Rows are points. The ring and each string are closed loops that go straight from each point to the next, and from the last back to the first. Before rounding, they use only three directions, however many columns there are. How many times does the string pass through the ring? Passing back the other way cancels.
In the rows, zero is written as 128.

Ring, 6 rows:
[[160 157 116  99]
 [140 175 124 106]
 [ 90 173 139 112]
 [ 71 134 143 106]
 [105 100 137  99]
 [146 107 123  94]]
String (13 x 4):
[[162 133 137 105]
 [176 135 146 110]
 [161 143 136 107]
 [181 157 120 101]
 [173 167 102  94]
 [151 166  82  83]
 [129 149 114  96]
 [141 144 144 110]
 [178 150 130 105]
 [185 146 108  94]
 [173 141  95  86]
 [149 140 101  88]
 [138 136 129 102]]
Times through: 2
String (13 x 4):
[[103 174 157 121]
 [ 64 179 163 124]
 [ 88 143 161 118]
 [ 97 134 143 107]
 [100 128 130 100]
 [113 118 154 111]
 [128  91 153 106]
 [160  88 122  90]
 [158 125  90  81]
 [141 142 111  93]
 [124 145 118  97]
 [129 162 107  94]
 [120 152 138 108]]
Times through: 1

Ring, 7 rows:
[[193 116 152 141  98 146 136 146]
 [178 169 130 130  97 139 140 138]
 [137 196 108 138 109 124 140 121]
 [ 98 160 110 166 129 108 131 107]
 [101 101 116 177 137 112 127 111]
 [126  63 124 173 135 124 129 121]
 [175  66 148 157 113 142 132 141]]
String (7 x 8):
[[161 149 163 157 100 127 128 134]
 [173 200 146 135  90 132 137 136]
 [172 215 105 114  95 138 148 133]
 [182 184 101 113  98 146 149 138]
 [163 131 106 134 113 140 143 133]
 [153 128 132 151 112 131 134 130]
 [177 141 168 153  96 134 130 140]]
Times through: 1

Ring, 7 rows:
[[180 147 124 119 140 136 115 113 108]
 [147 189 128 115 137 118 123 118  99]
 [ 68 185 150  95 130 100 126 129 103]
 [ 37 136 163  82 126 104 121 132 113]
 [ 52  80 165  80 126 121 112 129 125]
 [103  54 156  90 131 139 105 122 130]
 [171  89 135 110 138 147 107 113 122]]
String (12 x 9):
[[164 169  76 122 131 145 130 105  79]
 [216 164  97 131 141 147 119 104  95]
 [217 144 147 125 148 135 106 114 123]
 [178 134 160 114 144 127 106 119 127]
 [119 128 127 103 131 132 119 118 105]
 [149 141 102 114 132 141 123 111  94]
 [150 159  86 117 130 143 128 108  84]
 [181 204 109 126 139 127 125 111  91]
 [171 207 146 120 144 111 119 120 107]
 [152 184 160 113 143 109 115 123 116]
 [121 148 130 105 133 126 120 119 104]
 [122 148 109 108 130 133 125 115  94]]
Times through: 2
String (9 x 9):
[[152 135 149 109 139 127 111 119 119]
 [141 131  96 112 129 145 123 110  92]
 [189 154  83 126 135 151 124 104  87]
 [184 187  78 128 135 143 130 104  79]
 [142 183  92 117 131 132 131 111  82]
 [123 158 128 107 133 123 122 119 102]
 [148 168 179 108 145 106 109 127 127]
 [179 186 159 119 146 113 112 121 118]
 [185 159 177 116 149 115 105 123 132]]
Times through: 0

Ring:
[[175 107 109 124 155 116 114 125 123 149 166 134]
 [137 169 127 111 164 117  85 129 156 161 147 132]
 [ 99 182 142  98 166 124  79 127 182 163 125 132]
 [ 88 137 152  97 157 127 103 125 179 154 119 136]
 [115  71 164 114 141 115 145 132 148 143 138 145]
 [156  42 148 129 136 108 160 133 118 138 161 146]
 [182  70 114 129 147 114 135 125 111 143 171 137]]
String, 17 rows:
[[190 116  92 125 159 118 105 121 117 151 173 130]
 [174  95  94 118 157 126 113 116 124 146 162 130]
 [149 103 126 117 152 118 119 125 137 149 153 136]
 [169  97 135 130 147 105 130 136 121 149 168 141]
 [202  86 105 135 150 108 128 129 102 146 183 136]
 [191 101  88 124 157 121 111 118 114 148 172 130]
 [182 128  92 121 162 121  98 120 125 153 167 129]
 [167 170 107 119 166 114  82 128 140 161 162 129]
 [145 166 103 107 169 127  77 119 154 159 147 126]
 [134 139 120 107 161 125  96 121 154 155 142 131]
 [123 147 151 113 156 111 105 136 157 158 143 138]
 [103 217 159 106 167 108  71 141 182 171 133 135]
 [106 221 140 101 172 118  61 133 184 171 131 130]
 [132 162  98  99 171 137  74 112 164 158 136 124]
 [136 131 122 109 159 124 101 122 151 153 144 132]
 [141 156 143 119 158 107 100 137 149 159 153 137]
 [162 156 142 129 156  98 104 144 135 160 167 139]]
Times through: 3
String, 27 rows:
[[178  48  96 121 148 128 137 112 113 137 163 133]
 [196  33 105 133 141 116 153 122  96 136 178 138]
 [193  51 128 139 139 102 154 134  98 140 182 143]
 [168  88 147 133 143  99 140 140 118 148 170 144]
 [161  99 137 127 148 107 128 134 126 149 163 140]
 [188 103 126 136 148 100 127 138 110 150 179 140]
 [192 118 107 131 155 108 112 130 114 152 177 134]
 [184 124  84 119 163 125  96 116 124 152 167 127]
 [164 123  91 112 163 130  96 114 136 151 155 127]
 [167 147  99 116 164 121  89 122 137 156 160 128]
 [166 175 122 124 163 105  87 137 138 163 166 133]
 [147 147 140 121 156 107 104 137 143 158 156 137]
 [145 141 142 121 155 107 108 137 143 157 155 138]
 [163 159 137 127 157 100 101 141 135 161 167 137]
 [182 140  97 123 162 116  95 125 126 155 169 129]
 [185 126 107 128 157 110 107 129 120 153 173 133]
 [180 114 131 134 150 100 123 139 117 152 175 140]
 [155 108 145 127 148 104 127 138 130 151 162 142]
 [159  99 148 129 145 102 133 139 126 149 164 143]
 [196  56 123 139 141 104 149 133  98 141 182 142]
 [209  25  98 137 141 115 155 120  87 134 184 138]
 [183  44  90 121 149 130 137 110 110 136 165 132]
 [165  64 114 121 148 122 135 119 122 141 159 136]
 [152  79 142 125 144 110 139 132 127 145 158 142]
 [160  63 165 136 135  95 159 145 116 143 168 150]
 [146  88 145 123 145 110 135 133 133 147 155 142]
 [160  69 117 120 148 122 133 120 125 142 157 136]]
Times through: 0

Ring:
[[185 117 123 120 101 111 107 126 156 114 128 142 147 112]
 [181 163 112 124 109 114 116 131 153 112 123 139 169 139]
 [139 197 111 138 125 130 138 125 128 118 120 129 173 169]
 [ 97 184 127 153 129 150 156 108  97 125 121 122 146 172]
 [ 76 142 141 155 130 156 159  97  85 132 126 121 117 154]
 [ 77 100 145 148 129 147 150  96  92 135 133 123 102 133]
 [118  61 141 128 119 123 124 108 124 131 140 133 104 102]
 [159  76 133 121 107 113 110 117 145 122 135 140 121  98]]
String (19 x 14):
[[107 210 102 140 146 129 150 127 120 124 124 121 183 189]
 [ 94 166 109 136 149 124 146 122 119 130 132 121 163 170]
 [111 139 123 136 132 129 139 116 119 127 131 127 143 147]
 [103 158 146 159 111 163 156  95  87 124 118 126 117 152]
 [ 68 151 168 178 106 192 175  74  52 128 114 120  84 152]
 [ 50 105 161 164 126 171 167  81  64 138 129 119  81 139]
 [ 86  93 167 160 105 169 154  81  76 130 125 127  76 120]
 [114  99 153 147 106 150 139  95 100 126 127 131  97 117]
 [117 100 132 132 125 125 130 112 123 129 135 130 124 124]
 [106  61 116 112 148  96 118 126 144 137 151 129 133 114]
 [146  36 133 112 117 101 105 119 151 129 146 139 112  83]
 [194  59 145 120  82 116  98 113 152 114 130 149 107  75]
 [206  94 138 122  79 118 100 118 155 109 124 149 124  89]
 [217 112 118 110  92  99  93 134 175 108 128 149 155 101]
 [169 130 104 112 124  96 109 138 164 119 134 137 170 130]
 [140 135 108 120 133 106 122 131 147 124 135 132 163 140]
 [154 156 128 138 106 134 130 116 128 116 121 135 145 140]
 [170 206 119 142 102 138 133 121 130 109 112 135 168 161]
 [155 247 113 151 110 147 146 121 119 109 107 129 183 187]]
Times through: 1
String:
[[105 181  96 129 155 112 141 133 132 129 133 121 184 178]
 [126 222 100 139 138 127 145 130 127 120 121 124 191 189]
 [157 218 121 149 105 147 142 117 119 110 109 132 167 170]
 [148 165 129 142 107 139 135 114 121 116 119 133 145 145]
 [126 138 111 125 136 112 128 127 138 126 135 129 159 145]
 [144 150 113 128 125 117 126 126 139 121 129 132 160 145]
 [195 185 131 141  82 141 124 117 134 103 109 142 152 138]
 [165 154 132 139  97 137 127 114 128 113 118 137 140 133]
 [140 130 104 116 138 100 119 135 153 125 138 131 167 140]
 [180 144 102 113 120  97 108 140 167 115 131 139 177 133]
 [216 159 113 119  93 109 103 135 168 104 120 146 171 125]
 [206 163 132 135  78 134 115 118 143 103 112 145 147 124]
 [145 138 127 134 113 128 128 117 130 119 126 134 141 134]
 [156 141 100 114 133  97 114 139 160 121 135 134 176 140]
 [192 175  98 116 115 101 110 142 168 110 124 139 189 145]
 [186 188  97 120 118 105 115 142 163 110 123 137 193 154]
 [147 170  88 114 146  93 120 146 161 122 135 130 196 161]
 [134 158 105 125 137 111 128 131 142 123 132 129 171 154]
 [131 193  88 122 150 103 131 142 149 123 131 126 199 177]
 [150 249 109 149 116 144 147 123 120 110 108 128 187 191]
 [144 210 132 156 101 158 149 108 105 112 108 130 151 167]
 [130 155 129 142 116 138 138 112 117 121 123 130 140 146]
 [103 177 105 134 148 122 144 126 123 128 131 122 172 174]
 [105 217 115 152 134 147 158 116 103 122 118 121 168 189]
 [115 233 128 163 116 165 163 106  91 117 108 123 157 189]
 [131 186 136 155 106 157 148 105 102 116 113 129 139 159]
 [113 142 113 129 140 118 135 124 129 128 134 126 156 151]]
Times through: 4

Ring, 8 rows:
[[178 144 143 128 137  81 111 102  97 147 155 104 118 127]
 [181 173 155 133 159  78 145  93 106 157 141  94 112 127]
 [160 179 163 139 167  88 168 101 129 159 127  92 119 141]
 [125 153 158 147 156 107 161 123 156 152 116 106 132 157]
 [108 122 143 153 139 119 136 138 162 146 114 124 132 158]
 [108  95 128 152 120 121 102 145 153 140 121 138 130 150]
 [123  87 123 143 110 113  82 141 134 135 137 138 130 143]
 [151 104 129 131 114  97  80 125 109 136 155 124 129 136]]
String, 30 rows:
[[174 151 136 146 150  86 127  98 111 161 126 115  95 113]
 [164 149 142 142 148  90 130 105 117 155 131 111 108 126]
 [185 174 148 142 163  79 147  88 107 164 128 101  96 115]
 [196 203 165 135 178  70 172  77 104 168 133  82 101 120]
 [176 197 176 125 171  77 175  92 115 156 146  73 131 148]
 [154 168 166 129 155  89 155 109 126 148 144  88 138 155]
 [153 156 152 141 153  94 146 110 130 154 128 105 119 139]
 [159 170 151 149 165  92 160 101 132 164 115 105 104 129]
 [162 193 165 147 180  88 186  95 136 167 113  91 109 136]
 [160 207 180 138 185  85 201  95 138 163 123  76 126 152]
 [152 181 173 131 165  90 173 107 134 152 138  83 139 159]
 [148 155 158 134 149  94 145 114 130 148 139  98 134 151]
 [152 149 147 143 149  95 138 111 128 153 128 109 117 136]
 [172 174 149 148 166  85 156  94 121 166 118 104  97 120]
 [190 193 158 140 174  74 165  82 108 168 128  90  97 117]
 [200 196 165 126 169  67 159  79  94 161 148  79 111 125]
 [181 168 159 122 150  76 136  96 100 149 157  88 127 137]
 [151 139 146 135 139  95 124 116 122 146 141 108 127 142]
 [160 140 140 141 142  92 121 110 117 152 134 114 112 128]
 [179 140 135 136 138  83 107 101  99 152 144 113 105 116]
 [185 126 138 117 120  77  82 105  80 137 176 106 127 127]
 [168 118 140 117 115  85  83 116  93 132 175 107 139 141]
 [153 119 144 122 120  92  95 122 108 133 166 108 143 149]
 [150 129 139 139 134  97 114 118 122 146 138 116 121 136]
 [161 126 130 143 133  94 104 112 113 151 134 123 106 121]
 [177 114 125 130 118  85  76 110  90 142 158 122 112 117]
 [178 115 135 116 112  81  73 112  82 133 179 110 132 131]
 [173 127 143 117 121  82  90 111  91 135 173 104 136 138]
 [192 139 145 113 126  72  92  99  77 139 179  97 129 129]
 [194 153 139 132 144  74 113  90  88 155 148 106 100 110]]
Times through: 4
String:
[[191 159 137 142 152  77 124  89  97 162 133 110  90 105]
 [194 147 142 122 135  73 103  94  81 147 164 101 114 119]
 [162 124 147 114 118  87  93 119  99 131 176 101 148 150]
 [148 125 140 134 129  97 108 121 120 142 145 115 129 142]
 [149 120 131 144 131  99 105 119 122 148 133 125 114 129]
 [137  83 116 142 105 107  67 135 119 136 143 141 121 131]
 [121  69 115 140  96 115  59 147 128 129 147 144 134 143]
 [119  85 129 135 105 113  79 146 133 128 150 131 146 156]
 [137 121 139 140 130 103 112 126 131 143 137 119 128 144]
 [138 106 123 150 125 107  97 127 130 147 125 136 111 128]
 [132  80 115 143 104 110  67 138 124 136 140 143 122 133]
 [132  76 128 120  91 105  56 144 112 119 174 126 156 157]
 [150  90 131 117  98  96  60 132  99 123 178 120 148 148]
 [171 110 135 115 109  84  71 117  87 130 180 111 138 137]
 [162 132 148 121 127  87 105 115 104 137 165 102 139 146]
 [154 138 146 134 138  93 121 114 119 146 143 108 126 140]
 [173 151 138 145 150  87 128  99 112 160 127 114  98 115]
 [203 181 150 134 163  68 142  79  90 164 141  94  94 108]
 [197 183 161 123 160  68 145  84  92 156 155  83 116 127]
 [160 150 155 128 143  88 130 110 115 145 151  98 134 146]
 [161 146 142 142 146  91 128 107 119 154 131 112 110 128]]
Times through: 4

Ring:
[[104 161 153 134 117 129 155 150 134 136 121 153  99 130]
 [139 134 133 166 115  88 123 131 135 153 104 121  55 119]
 [165  92 102 152 116  87  95 120 124 150 110  99  75 124]
 [166  69  87 110 119 118  91 123 110 134 129 103 129 136]
 [129  97 110  72 122 164 125 144 107 116 147 140 176 147]
 [104 138 139  91 120 162 152 154 119 119 140 158 154 142]]
String (30 x 14):
[[132 108 119  97 120 141 125 140 115 128 133 136 137 136]
 [137  96 117  71 123 150 119 138 105 125 135 140 147 132]
 [107 129 138  69 123 170 148 153 112 117 142 163 162 139]
 [ 83 163 158  88 121 174 172 164 124 116 142 177 157 143]
 [ 70 189 168 123 117 164 186 169 138 119 138 177 141 147]
 [ 97 162 147 136 116 141 160 155 135 128 131 153 124 143]
 [130 123 129 117 119 125 128 138 122 136 123 136 108 128]
 [133 126 135 120 119 117 127 136 122 142 116 137  90 120]
 [122 152 153 144 117 105 140 139 133 149 107 143  62 115]
 [106 178 163 172 114 101 156 146 146 149 106 146  54 121]
 [100 177 155 174 113 113 160 151 147 141 116 145  80 134]
 [124 137 133 145 116 116 135 141 132 139 120 132  96 132]
 [146 108 118 126 118 112 113 130 121 142 118 122  96 125]
 [166  98 114 148 117  79  95 117 123 157 101 105  52 111]
 [174 100 112 176 115  57  89 112 130 166  92  93  25 107]
 [166 105 111 177 114  67  96 117 132 160  99  95  42 116]
 [129 136 124 171 113 102 130 138 138 143 117 119  87 136]
 [135 118 119 138 116 116 123 136 126 138 123 123 106 135]
 [160  87 103 121 119 108  98 124 116 142 119 110 101 126]
 [197  42  74 118 120  88  62 106 106 149 114  82  92 120]
 [197  36  66 114 120  96  61 107 104 144 120  79 110 128]
 [168  64  80 116 118 118  88 123 111 133 132  96 135 141]
 [135 102 102 122 117 136 120 139 121 125 139 119 149 150]
 [133 107 110 116 118 136 123 139 120 127 135 126 140 144]
 [157  76  97  92 121 131  99 128 107 131 131 116 137 134]
 [171  51  84  66 124 138  85 123  95 128 136 112 153 133]
 [165  45  81  45 125 157  89 127  90 118 146 119 181 140]
 [132  77  97  43 124 184 120 145  97 105 160 140 213 155]
 [103 130 126  92 119 172 151 157 119 111 151 152 181 156]
 [112 133 129 114 118 148 144 150 124 124 137 143 144 145]]
Times through: 5
